Each row is a point. Examples show where two turns around zero, p and q, send a point. Write where each new point lands after one turn and then the other. Backwards means that the second turn is done in reverse. Each puzzle has new turns, and all numbers are rounded.

Turn p:
[-67  22] => [54 45]
[-7 32] => [ 31 -11]
[ 19 -34] => [-39   2]
[ 34 -34] => [-47 -11]
[21 14] => [  1 -25]
Turn q:
[-16  44] => [15 44]
[-10  40] => [17 38]
[ -3 -44] => [-30 -33]
[ 29 -41] => [ -3 -50]
Where do these land?
p, then q: [ -4 -42] => [-10  41]
p, then q: [-35   0] => [33 12]
q, then p: [40 41] => [-24 -52]

Turn p:
[-35  21  -1  35] => [-6 12 41 33]
[ 35 -14  47 -30] => [ -8 -31 -10 -59]
[ 20  18 -41  39] => [ 20 -21  -8  55]
[-25 -32 -31   1] => [-21  34 -24  21]
[  5   6  26 -45] => [ 14   6   0 -50]
Turn q:
[-35  18  14 -14] => [-24 -12  28  20]
[ 42  13 -11 -14] => [ 24  36   7 -18]
[-43  13  -3  30] => [  3 -46   8  27]
[-39 -28 -22   9] => [-13 -20 -31  37]
[ 76 -16  23 -11] => [ 10  42 -12 -68]
Where do these land?
p, then q: [ 12 -49  37  -3] => [-37   6  -6  50]
p, then q: [  1 -28   6 -28] => [-1 21 11 32]
q, then p: [ 2 55  8 -9] => [-14 -32  25 -36]
q, then p backwards: [ 18  56 -35  14] => [ -7  67 -17  -5]
q, then p: [-33 -34 -15  26] => [-22  13 -28  41]

Turn p:
[ 11  -4  29 -13   5  29] => [ 27  -1  16 -31   2  -6]
[ 36 -40 -19 -42  32 -31] => [-31  24 -23 -22 -14 -65]
[-22  76 -22  54  42  67] => [ 80 -47 -52  25 -24  58]
[-32 -30 -22  12   2 -11] => [-36 -34  -8   9  10  -3]
[ -3  14 -22  18   5 -16] => [ -5   0 -20  29  -3   6]
[  9 -16  39  25 -59 -16] => [-4 14 65 23 35  2]
[ -6  -4 -17  -8 -45  -4] => [-27   2  32  14 -19  13]
[  6   3  34 -46  18 -20] => [ -6  41  -9 -45  14  -6]
Turn q:
[-17 -54 -10  35 -21 -28] => [ 11  -8 -11  -9  25 -69]
[ 36   2 -19  15  -1 -26] => [ 24  38   7 -21  -1 -10]
[ 13 -33  59 -35  20  16] => [-31   0  34  48  44  16]
[-15 -57  -9 -46  -3  42] => [-10 -48  54  39  -7 -23]
[-18  58 -18 -26  27   1] => [-18 -12  -1 -36 -30  52]
[ -5  24 -36 -45 -17 -12] => [-24   4  21 -23 -53   1]
[-13  43  21  39 -17  17] => [  9   1 -61  12  -8  22]
[19 17 12 63 11 -9] => [ 40  24 -42 -10  29  10]
Where do these land?
p, then q: [ -9  13  15 -10  45  30] => [  9  11  52   1 -24  -3]
q, then p: [-27 -55  17   3 -21 -43] => [-46  16 -50   3  39   1]
p, then q backwards: [10 21 -6  8  1 49] => [  7  10 -39  12   5  35]
q, then p: [-14  29  17   5 -62 -61] => [-52  14 -29  27 -29  60]
q, then p: [  1  17 -39 -35  29  44] => [ 20 -13  66 -26   6 -14]
p, then q backwards: [  7 -13   1 -17   8  47] => [-13  -1 -50   3   7   1]
q, then p backwards: [ 46   5  20  16 -25 -73] => [ 41  11  33 -44  15 -61]
p, then q: [-14 -17 -25  29  25   8] => [ 21 -11  15 -14  14 -38]

Turn p:
[-12 -12 -18   1 -10  22 -34 -17   3] => [-22  -3   6  12  22  30  -5 -22   7]
[ -5 -12   7 -35   0 -12  -2   1 -12] => [  9 -15 -16 -25  13  -7   9  -8  14]
[-28 -19  -4  19 -23  19  -9 -20 -10] => [-33  10  18  17  13   2  13 -21  19]
[-12 -17   7 -21 -10  34  -1 -13   0] => [-2  6  5  3 40  9 20 -2 15]
[-33 -25  14  -8   2  24 -20   4   9] => [ -7 -17  30   1  35   6   0  -3  24]
[ 26  12   9  12   9   4  -3   6 -14] => [  6  -6   2   4 -10  -1  10   2 -33]
[  6  42 -14   7  -1 -20  21  26  -1] => [ -4   9 -12 -16 -42   1  -7  34 -11]
[ 10  22   2   2  18 -15  16 -12  11] => [ 22  22  -2  -9 -16  -4 -13   3 -12]
[ 28   0 -19  17   6 -10  20  13  11] => [  3   5 -21  21 -15 -13 -18  18 -18]
[ 15   4  20  -6  -7 -22   8   6   6] => [ 25  -8  -8   0 -20  -9   8   2   5]
[-17  -2  -1   2 -15   3 -19  -3  10] => [-9 -5 11  6  0 17 -1 -8 20]
[ 21   9  -4  10  32 -27  22   9 -14] => [ 10   3 -12 -14 -20 -31 -17   7 -32]
Turn q:
[  4  -2  19  -9 -10  17   6   8 -18] => [-21  -2  15  -5   7   3  -6  20   9]
[  6  10   4 -11  76  -9   4 -16  12] => [ 48  34 -15  18  34  -4 -36  -3  -3]
[-12   2  -4  35 -13  10   2 -11  13] => [-25  -7 -17  14  -5  -2   6 -26  -9]
[ 28  -5   2 -10 -15  -4   7 -23  -1] => [  4 -17   8 -15  12   4   2 -14  28]
[  7  13 -10   1 -18  -7   8  10 -19] => [ -4 -11  12 -12   4  17  18   4 -11]
[  4 -63  12  21   6   5  -2   6  -7] => [-11 -38  -4  -3  -8 -39 -38   8  -7]
[ 12  20   3  -2  -4  14 -16  17   9] => [ -7  14  -2  -6 -16  28  -7   3   4]
[ -8   8  -7  -5  -9  15  -2   4 -14] => [-15   7  -3 -11   3   4  12  12  -3]
[-11  19   0 -10 -17 -11 -22   5  -7] => [ -2  19  17 -12 -17   4  19  -2  -4]
[-15   6  -5  -9 -19 -37  15  -2  21] => [ 22 -10  13  23 -14  -3  34 -11   4]
[-14  -7 -15  -4  23   7   0   2  11] => [ 12  10 -25   8   0 -10  -3  10  -6]
Where do these land?
p, then q: [ -7  30  -3 -19 -18  24   8  17 -10] => [ -7  -1 -10  18   2  16   9  43   1]
p, then q: [ -3   6   3   7  58   2 -21   4  25] => [ -6  24  26 -37  -9  -7 -42   3   7]
p, then q: [ 37  10   8   9 -16  -6  -2  -6  17] => [-22 -27  -8 -16   7  20   1 -15  -5]
q, then p backwards: [-13  -5   0  -2   5 -10   6 -15 -24] => [ -4 -13  13  -1  16  13  12  -2 -14]
q, then p backwards: [-14  11  13   0   4  -3  11   4  26] => [ 11  -6   0  19 -20   5   3  -9  18]
p, then q backwards: [ 16  -1 -12  -2   2 -15 -21  -9  27] => [24  2  1 14 18 -3  0  7 27]
p, then q: [ 11 -16  10 -15 -15  -1  20   7  -9] => [ 24 -23  -8  11   5   6   7   1  -9]
q, then p backwards: [-13  -9   0   5 -15 -16  13  16 -24] => [  4   2  18  14   9  15  -4  24 -19]
q, then p backwards: [ -3 -16 -33  11   8  38  17 -11 -23] => [  9 -19 -31 -34   6  11  11  19 -28]
q, then p: [-12  -9  15   6 -12 -13 -33  -5  -4] => [ 10   2  -1 -12 -20   4  20 -19  22]

Turn p:
[-41 -31  16 -23  33   3 -44 -11  -5   6 -43  12] => [-30 -56  24  11 -14  47  21   1 -16  12  11  22]
[ 17  29  21  26  45 -12  32  -3  20 -75  15   2] => [-22   9  18   5  50 -65   7   1  19   3 -47  37]
[  3  39 -37 -47  47  11  50   6 -37 -12  31  55] => [-11  23 -32  62 -13 -39 -28  43  36  33  24  51]
[ 26   5 -10 -16  24  30 -17  11  66  41   4  37] => [-31  -9   5 -31 -48 -25 -30 -41  15  41  30   0]
[ 24 -30  11  27 -76  22  67  26   3 -24 -32  14] => [ 44 -16 -63 -54   7 -18 -16  38 -11   5 -57 -32]
[ 32  32 -26 -13  -7 -18 -26  -3 -47  25 -13 -25] => [ 11  31  29  20  17  17 -15  30 -15   2  47 -33]
[  2   6  15   3  10  -6 -29 -44 -45  26  27 -64] => [ 35  13  40  27  40  40  11 -22  20 -35  37 -10]
[-23  13  13 -23 -48   6  -5  -6  37  16 -15 -27] => [ 44   4  20 -34 -41   8  21 -10 -24  -2  -3   0]
[  0  14   9  36  -4  25 -24  48 -11  30 -48 -32] => [-20 -16  28 -53  -7  15   0  41   7 -35  21 -40]
[  1 -20 -31  11  10 -17  23 -16  -6  30   7 -31] => [  7  20 -26   0  21  14  34 -11  17   5  30 -18]
[ -5   5 -19 -19 -22   0  -3  -5 -17 -68  45  -3] => [ 11  51  -2  30  11  12 -20   4  -7  -5 -51  35]
[-23 -24  45 -18  32 -32 -29   5  45  -4  26   7] => [-28 -26  10  -1  -5  -8  13 -62 -31 -19   3  47]
[-15 -38  -5  56 -44 -13   5  -7  -4   9  -3  56] => [ -9 -31 -52  20 -19   2   2 -13 -11  -9 -44 -59]
Turn q:
[-68  -4   4 -49 -18 -44 -13  14  11  16  -9  -1] => [ 28  -7 -20  30  41  14  23   9 -51  25  -4  47]
[-27  -3  39  -2 -23 -33   7  25  53  35  -2 -12] => [ -8  15  -1  50  29  17  -1  48 -31  24 -31   0]
[ 43   6  17  -1  -6   7  35 -23 -32 -18  -9  13] => [-21 -33  -1 -15 -24  28 -10 -27  18   4  12 -35]
[ 21   9   3 -14  41 -14  21  18 -29  -7 -22 -25] => [-26  20  22  -9   2  36  14 -46   0  -8   2   4]
[ 19  25  16 -27  22   0 -13 -36 -22  34   9 -32] => [-14 -10  36 -17  13 -18  41 -28 -20  21  -2 -31]
[-32  -5  -6  17  42 -24  30 -18   8  23 -19 -17] => [-31  11  39  19  34   0 -14  -3 -10   9  33  25]
[ 32   7 -12  34   5   9 -10 -15 -29 -25  63  21] => [  6 -19   7   8 -67 -42  -2 -19  21 -28   7 -18]
[-50 -23  -9  26 -27  62 -37  59  55  24 -22  41] => [ 68  53 -34   3  36  -4 -17  87  28 -21   2   5]
[ 19 -31 -14 -29 -12 -36 -42  26  37  -1  27 -16] => [  2  -7 -10  10   6 -18  19  11 -17 -26 -75  31]
[-45 -71   5  33 -51  46 -33  22  19  -6 -17   3] => [ 23  24 -82  12  47 -31 -29  43  21 -28   4  -6]
[ 63  19 -55  -2 -17  28  39 -22 -39 -16  46  -3] => [  0 -37  15 -22 -56 -22  -3 -51  72  23 -14  -8]
[  9  -1  20 -38  44 -16  22 -25  -5  -3   0  22] => [-23 -39  29  -4   0  31  32  -3 -11 -13  22   7]
[ 12  48  25  -3  32 -14  31  -1 -56 -23   3 -20] => [-25  13  18   2 -40  31  20 -59 -15  17  31 -17]
[ 26  44  -9   2  18  16  16 -43   0 -53   0 -18] => [-42  -4   7 -52 -53  -5   1 -12   3  23  21   3]
[-22 -21 -24  54 -48  12 -53  19  29  19 -48  44] => [ 63  21 -25 -14  33 -17 -75  50  -9 -24  -8  -6]
Where do these land?
p, then q: [-18   0 -25  59  32  -6 -21 -47  -7  28  -5 -20] => [-71  25   2  21   7 -16   2  31  18  34  22   1]
q, then p: [ 41 -34  14 -30  -3 -38 -59  32  -1   3  27  -1] => [  3 -21  -2  -5  52   6  22  62 -11  38 -38  -8]
q, then p: [-40  -4 -10  67  56   9  38 -11 -25 -24   4   4] => [ -1  30  18  44 -28 -24 -11 -58   3 -50 -42   8]
p, then q backwards: [ 21   8  -5  -1  -7  57  36  -3  10 -17 -15 -26] => [ 13  14 -46  -9 -21  46  -1   6  26  13 -19   8]
p, then q: [ 26   5  17  13  54  -4 -12 -33 -36   3  27  12] => [-31  15  22  18  -7 -39 -10  35 -20 -41  22   2]
p, then q: [ 25  39  -6 -52 -51 -42  43   9  35  12 -29  10] => [ 35 -28  31  28 -13  17  -1 -77  -8  16 -50 -23]
q, then p backwards: [ -5 -24   0 -38  -4  28  45  47  20  16 -37 -18] => [ -3 -43 -42   9  28  27  12 -21 -31 -33   6 -40]
p, then q: [ 12 -28  23  10 -43 -14  -7   7 -35  20  26   9] => [-12  11 -17 -43 -18 -37  -6 -35  11 -24  -4   6]
p, then q: [-34  52   6  -4   7  41  11  14  12   8 -22  -5] => [  4  -9 -33  31  -8  40  -1  32  -7  10 -41  -4]
p, then q: [-64  28 -21  27  31  49  51  -9 -17  19  -5 -19] => [-23  11  -9  25 -19  37 -25  68  38  23 -41  34]
p, then q: [ 14 -13  30  -3 -26 -60 -51   9   5 -37  19 -25] => [ -9  -5  -7 -31 -17  10  12 -54 -26 -16  67 -27]
p, then q: [ 40 -38 -11 -24 -31 -34 -52  34  24 -14  71  12] => [ 43 -16   1 -62 -18 -51   6 -37 -45  16  54 -11]
q, then p: [-49 -12  -7   4  28  10  -1 -62 -19 -12   4   2] => [ -9  19 -42  51   8  -3  -1 -41  -6 -24   6  27]
q, then p backwards: [ 37  -6 -27 -19 -22 -14 -30  18 -36 -18 -13  27] => [-10 -33  43   6 -47  24   2  -7  20   4  22  -7]
q, then p: [ -7  27  22 -10 -21  17   8  -6  70  11 -53  39] => [-30   1  -4 -48 -26  22 -51  31   7 -28  45  27]

Turn p:
[ -3 -36  34  50  -5 -35  30 -12  -6  35 -21 -48   7 -17] => [ 11 -19 -25  53  -8  13   8  18   0 -31  14 -12   0  76]
[-14 -22  34 -20  16 -11 -31  13 -43 -72 -24  20  15  -9] => [-25 -17 -33 -19  13 -41 -12  13 -47 -43  26 -19 -14 -46]
[  3  -2 -17  43  36  16 -36   0   7  30  76   1  14  37] => [-16 -23  41 -64  -8  32  11  -1  40   8  -7 -42  37  27]
[-14  25 -69 -13 -17  14  31   5   4  27  -7 -19  36  16] => [ 21  62  28   5  -9  15  22  17 -20  52  -2   5  22  12]
[-15  15 -18   4  24 -14  -1  -1 -18   4 -19  34 -19 -67] => [ 27 -17 -16  44  16   3   1 -15   9  12  30 -26  12 -51]
[ 23   6 -14 -23  27 -25  48  12   6 -16  31  -8  -6 -36] => [  1 -16  22  49 -20 -32  -2  -1  -4  12 -40 -17  26 -19]
[-37  56  32  21  23  12  22  35 -12  20 -14   1  38  19] => [-13  40  12   8  48   7 -23  64  24   3   9 -33  -6   8]
[ 12 -29  32  -4  -9  -9 -17 -15  -7   8 -28  -1  19   5] => [-21  -5 -19   4  12  13  -8 -13 -27 -30  16  13  -8  22]
[ 28 -41  15  -7 -12  52 -24 -25  -6  -8 -33 -24  -9 -21] => [ 14  -5 -29 -10 -19  14 -16 -12 -14 -48  18  59  25  -3]
[ 16  25 -26 -14   4  16 -10 -34 -38 -38  31   9 -18  36] => [ 25   2  29 -56 -23 -27 -39 -21 -15  14  -2 -13  -4 -17]
[ 16 -13  13 -17  -8  22   6   4  51  33  24  67  23   3] => [-41  20  24   3  16  55  17 -38  20 -14 -42   4  -9 -25]
[ -2   2   4  14 -53  -3 -20   4  22 -46 -25  22 -22  22] => [ -2  17 -14 -25  -5 -31  26 -19  12 -13  16  28 -59 -11]
[-56  19  -1  12 -17  -8  -1  12 -34   5  13 -19  -7   0] => [ 12   3 -28  -9 -15   4  -6  43   6  32  17 -32 -19   5]
[ -8 -15   9   1  41  18  -7 -19  34  12   6 -15 -42  21] => [ 29 -34  -9 -27  28   7   0  -4  22  -6 -38  18  17  17]
[ 46  -6 -17 -44 -40 -10  -1  32  19 -20 -10  26 -32  25] => [-20  -9  35  -1 -13 -21  17 -22 -18  17 -15  59 -45 -29]
[  6  15 -11  -4  -9 -34  12 -12  22  27   3 -45   3 -34] => [ -3   1 -18  46 -13 -10   3 -10  11  37  -3   6  26  36]
Turn q:
[  2 -31  45  44 -26 -32  -4 -13  30 -13 -39   4 -25 -18] => [ 21 -25  18  49  17  -7 -15 -35 -40  11  14 -47  13  23]
[  9   0  -1  -3  37  44 -33  52 -14   5  -5 -23   6 -21] => [-46  24   4  -6  -3 -13 -35  28 -18 -12 -15  17  29 -41]
[ 33   9 -18  -1 -23 -37  42   7 -14 -17  13 -17 -37 -16] => [ 29  13 -13  22 -10 -46  47  17  -3  11   4 -24 -24  -9]
[ -2  30  21 -12 -24  48   8  15 -34  14 -28  13  -5  45] => [ -8   1 -36  -5  -6  28  -1  36 -36 -40  20  36  -3  30]
[-47  22   5  18   4 -13  47  -6   3 -34 -42 -31  32  33] => [-21   3 -16 -16 -46  43  -7   7  -6   8  20 -62 -31  34]
[ -3  18   4 -33 -11 -28 -34 -34   6 -39  -9  37  42  39] => [ 24   4  10 -37  -3  65  29 -27 -16  40 -10  21   6  24]
[-15  -6 -12   9 -19  36  10 -20  12 -19  30 -38  12 -17] => [ 11 -25  23 -15 -51 -11 -10   0  20 -21  14  -7   1 -23]
[ 27 -17 -30  -5  11 -37 -16  42  20  44 -35  37  40   7] => [-64  -5   7  31  49  20  25   5  10  51 -12  21   4   8]
[ 28   4  -9  17  12  24 -22 -24 -30  44  34   0 -22 -34] => [  8   0   3 -14  43 -41  -2  -7  16 -37  23  26   7 -43]
[-48   8 -30 -21  -2 -37 -30  29  12 -22 -11 -12  13   0] => [-21  11 -21 -11 -27  18  14  -8  20  39 -27 -24  46   8]
[ 18  17  34  23  15  -3  34   1  17  44  40 -12 -22  -5] => [ 23  11  26  14  38 -28 -16  37  29 -32  11 -18 -20  10]
[-18  27   9 -24  -1  46  53 -26 -15 -11  33  40  11 -24] => [ 16  24  11  -5 -31  17  16 -19  22 -71 -12  26 -44   2]
[ 29 -13  -2 -34 -17 -13  -1 -32  14 -10 -36  13 -47  -5] => [ 47   3 -28  46   3   4   4 -24 -18  29  12  19  -8 -11]
[ -5 -25 -37  19  41  33 -29  29  14  -5  32  20 -12   6] => [-21 -31  -4 -17  16  -9 -25   8  11  -7 -63  12   7 -40]
[ -7 -42  21   2   3 -29 -26 -20 -21  18  23 -31  16  10] => [  1  -6  19 -38  11 -39 -24 -19   8  31  22   4  14  26]
Where do these land?
q, then p backwards: [ 26 -27  -3  27   7  12   5  30 -24  41 -30   3  28 -13] => [ 30   8  31 -22  -1 -34 -26  40   0  -5 -22   7  31   3]
p, then q backwards: [ 19  12 -18  11 -17  28  51  13 -27  13 -26  -3  -8  17] => [ 38  15  46 -31  -4  18  21  -6  27  -8  15  -8   3  -2]
q, then p: [ -4  -7 -30  11  15 -38  25 -41  23 -11  12   4 -39 -10] => [ 29 -25   5  28  -6 -12  10 -33  14   3  -8  35  32  37]
p, then q: [-23 -17  25  -5 -36 -46 -50  11  46 -52 -28  18  21  -5] => [ 17   9 -61  -8 -19 -11  23 -33  62   3 -26 -44 -36  -1]
q, then p: [-54 -21  -8 -25   3 -27  10 -30  13  -7  39  11 -46  37] => [  5   3  32 -11  19  -8  29 -52 -24  12  -3  65   6  31]
p, then q: [ 13  20 -29  -6  16  42   2  11  16   7 -34 -32  -2   1] => [-21  22  37   2  34  29  25   9  -5  -8 -22  17 -13   7]
q, then p: [ 19   1  13  21  35  19  12  23 -40  25  -6 -43 -31 -13] => [-19 -35 -12  -1  -3 -43  11  15   5  48  26 -34   9 -19]
p, then q: [  8  -4 -19   7 -21  27   3  16 -54  36 -13 -51  14  -2] => [-16 -20  23 -23   5 -10  28  43 -16 -33 -20  41  25  24]
p, then q: [ 24   3  -9  18  43  29 -15  -7 -40  34 -16   1  14  34] => [  3  26  40 -41  -2   1 -35  16 -24  -4 -20  43   5   6]
p, then q: [ -3  26  -5  17  10  11  21  52  -3  47   5 -21  26   9] => [-33   2  23   7   7  14 -28  52  -3 -30 -19 -10  16  29]
p, then q: [ -9  40  -5  48  23  35  16   2 -52  11 -22 -10  11 -10] => [  7  13  58 -22   7 -10   2  58 -11   4 -22   3  30 -24]
p, then q: [-17 -14 -26   7  -4   9  -4 -36  18  -6  54   8 -11 -12] => [  9 -11   4  27 -32  16   7  -3  12  20  54  19  -9  -9]
q, then p: [ -6 -24  62 -16 -19   6  -7 -14  52 -41  -5  21  26  -7] => [-14  11  -1 -30  -1  24 -51 -11  10 -57  30  23 -28  30]
q, then p: [-14   2  30 -43 -33 -21 -42  -3  40 -21  -9  60 -16 -36] => [ 13  62  35   3  21  13 -29 -32   4 -62  31  -7   9  31]
q, then p: [-16  -8 -32 -44  26 -23  28  -7 -12 -35  35   3  -3  -7] => [ 21  19  -4  38  15  -7  -2 -34   8  37  -3  46 -26   7]
p, then q: [ 18  19  49 -24 -32 -38 -29 -24  29  -2  -8   8  35  -4] => [ 19 -17 -49 -41   9  30  -8 -34  39  -6  -5 -31  14   3]
q, then p: [ 19  -3   5  -3 -18 -24 -26   3  15 -39  52  22 -19  24] => [-12  -4  33  43  22   6 -16  -4 -41 -29   7  35  -5  12]
